Each row of a before or after table is a point. One or more steps were done to the points. Then noise was added and the rows were shuffled. The steps act on columns, c1 being the first. Name the steps. A step turns or swaps two columns, mirrors them in a line or flattens them onto one, adds a multiple of one to another, or multiplies or shifts one. Angles are multiples of 10 degrees, from the lower column toward the higher: turns from -170 to 170, lines from 10 to 170 but not 90. Use the fewest steps. Two steps may share a column if one is a turn and the other turns, adds or multiplies; they go together, in the order done. Otherwise the lowest column goes first.
(in the rows, 128 means zero)

Before, 11 rows:
[[ 78 184]
 [110 116]
 [174 154]
 [124 128]
 [112 129]
 [114 157]
 [129 118]
 [126 143]
 [ 93 179]
 [177  97]
 [158 161]]
After (11 x 2):
[[142 124]
 [118 131]
 [146  87]
 [189 144]
 [130 129]
 [135 144]
 [158 130]
 [123 150]
 [138  76]
 [ 85  92]
 [197 156]]
Steps: turn c1 and c2 by -110 degrees

Before:
[[121 146  97 142 148 160]
 [108  95 115 131 160 165]
 [139 142 160  86  63  98]
 [133  89 120 151 157 130]
 [ 98 115 153 102  79 142]
 [147  98 132  91  62 140]
 [122 113 105 174 124 112]
 [204 198 163 158 138  86]
 [ 94  80 126 155 105 183]]
After:
[[120 181 205 107  90 124]
 [140 188  93 116 142 135]
 [138 123 121 133  96 132]
 [128 126  97 147 143 134]
 [154 241 125 178 126 146]
 [116 159 183 117 105 121]
 [119 148  86 131 106 115]
 [135 130 105 129 158 134]
 [144 141 177  90  91 143]]
Steps: flatten c1 and c6 onto the line at 40 degrees; shift c2 by 40; turn c4 and c5 by -30 degrees; turn c3 and c4 by 50 degrees

Before:
[[146 104 102 171  96  84  84  82 147]
 [104  74 110 154 142  89 164 135 177]
 [101 121  95 128 120  74 102 113 178]
 [150 168 197 157  97 132 138 147 137]
 [146 175 168 146 128 143 132 155  82]
 [132 102 117 156 124 125  61 106 176]
 [155 138 147 132  87 142 150 175 128]
 [125 143  89 180 122 112 111 122 172]
 [109 154 158 152  86 162 128 126 119]]
After (9 x 9):
[[126 202 100 170 139 135 120 144 106]
 [114 147 121 158 146 140 105 181 104]
 [ 79 177  88 143 156 124 113 136 136]
 [129 162 107 174 116 111  98 140 149]
 [167  93 107 170 142 122 151 102 108]
 [136  98 146 182  95 112 189  96 104]
 [185  94 129 133 113 133 188 124 126]
 [168 111 152 151 121  72 164 102 101]
 [182 100 178 139 151 178 143 111 123]]
Steps: turn c1 and c9 by -120 degrees; turn c2 and c3 by -80 degrees; turn c4 and c5 by 40 degrees; turn c5 and c8 by -50 degrees; turn c6 and c7 by -120 degrees

Before (8 x 14):
[[144 160 138 187 134 151 108 117 147 155 129 145 121  93]
 [115 102 134 148 139 150 131 160 164 160  86  82 118 110]
 [163 118  99 120 143 182 158  80 127  94 108 140 147 161]
 [147 150 165 131 163  91  85 126 140  97 170 124  81  90]
 [133 116 100 163 138 170 147  87 108  29 115 112 125 121]
 [203 125 163 144 129 121 165  64 207 148 126 115 132 148]
 [109  93  89 134 166 114 151 108 169 134 149 123 141 112]
 [116 137 102 133 151 115 118 176 143 132 175 101  83 127]]
After, 8 rows:
[[143 198 122 129 159 117 112 109 147 108 121 145 162  95]
 [121 128 164 159 166 142 126 149 153 169  86 167 161 102]
 [207 138 101 139 167 200 163  39 150 136 131 149 172 143]
 [139 156  82 153 141  85 145 125 137 161 120  32 169 128]
 [120 142 148 125 112 148 115 196 159 150 177 123 116 125]
 [107 114  95 159 132 168 150 155 161 137 151 136 176 113]
 [150 145 148 108 109 163  84  87 148 132 171  93 124  93]
 [162 115  80 140 160  91 167 115 155 126 108 105 182 165]]
Steps: turn c2 and c4 by -60 degrees; turn c3 and c8 by -50 degrees; multiply c8 by 1.3; turn c6 and c9 by -130 degrees; turn c5 and c9 by 110 degrees; turn c10 and c12 by 100 degrees; shift c13 by 40

Before (12 x 24):
[[161 134 175 177 127 171 139 114 157  75 131  90 136 133 107 160 191 118
  129 159 143  93 167  95]
 [136 115 165  92 121  90 128 102 140 150 130 114 138 117 120 127 116 137
  119 197 163 160  96 139]
 [142 111 173  63 160  93 156 100 136 134 138 116 116  89 121 117 154 119
  125 115 128 162  85 112]
 [141 126  67 202 136  90 171 116 112  84 202 157 180 211  90 162 143  91
  164 116  95  42 127  99]
 [128 109  76 196 159 125 159 112  87 127 159 153 136 207  96 162 143 167
  149 120  82  53  90 103]
 [118 118 114 106 104  98 130 141 159 153 131 124 122  83  84  98 167 134
  130 116 146 147  95 158]
 [118 117 164  95 121  98 121 111 183 157 153 114 160  83 120 101 123 182
  116 115 145 130 113 108]
 [126 123 187 193 133 174 160  91 156  79 175 134 132 169 116 182 150 130
  185 147 133  70 181 168]
 [134  88 132  96 125 105 146 117 162 162 111 103 118 117 123  73 100 122
  144 134 118 149 127 121]
 [123 115 156 151 137  96 113 117 162 155 126  85 153  97 127 144 135 103
  159 128 110 151  91 132]
 [124 132 148  92  90 129 142  96 194 122 120 112 138  93 144 120 142 128
  115 148  97 148  88 142]
 [132 118 140  72 150  78 153 109 172 147 115  76 129  95  87 142 121 147
  129 154 114 111 110 143]]
After:
[[127 118 143  71 148  27 160 109 121 113 114  81 130  95  71 141 123 150
   87 157 119 116 109 144]
 [135 125  65 203 138  43 171 114  94  83 198 159 184 209  72 160 144  94
  148 115  96 228 125  95]
 [138 109 168  93 119  43 124 103 129 139 128 113 140 117 102 126 115 135
  114 196 161  85  97 137]
 [122 118 109 107 107  50 129 141 120 129 128 125 120  81  68  98 165 133
   98 114 149  95  94 154]
 [118 116 154 147 137  49 110 115  85 135 123  80 150  92 105 147 137 101
   98 127 109  86  90 135]
 [124 119 186 193 133 128 156  92  69 118 175 135 131 168  94 180 150 129
  115 148 134 208 182 169]
 [121 119 168  91 122  47 121 107 134 110 152 115 156  86 106  99 126 186
   73 113 143 105 116 106]
 [138 113 176  68 156  42 157 102 133 155 145 113 115  91 104 119 152 119
  118 114 127 101  84 112]
 [134  86 133  98 125  52 151 115 105 129 110  99 124 113 100  75 100 122
   97 134 118  84 121 119]
 [131 110  74 192 160  74 158 115 117  72 161 157 141 211  76 161 144 165
  170 118  83 182  93 108]
 [129 133 152  87  90  86 139  93 131 149 123 106 141  92 128 117 145 128
   63 152 101 116  92 148]
 [161 138 177 173 123 126 136 114 120 146 131  89 138 131  84 161 189 118
  102 163 141 188 169  97]]
Steps: shift c6 by -50; mirror c9 and c19 in the line at 130 degrees; add -0.3 times c12 to c22; turn c10 and c22 by -130 degrees; shift c15 by -20
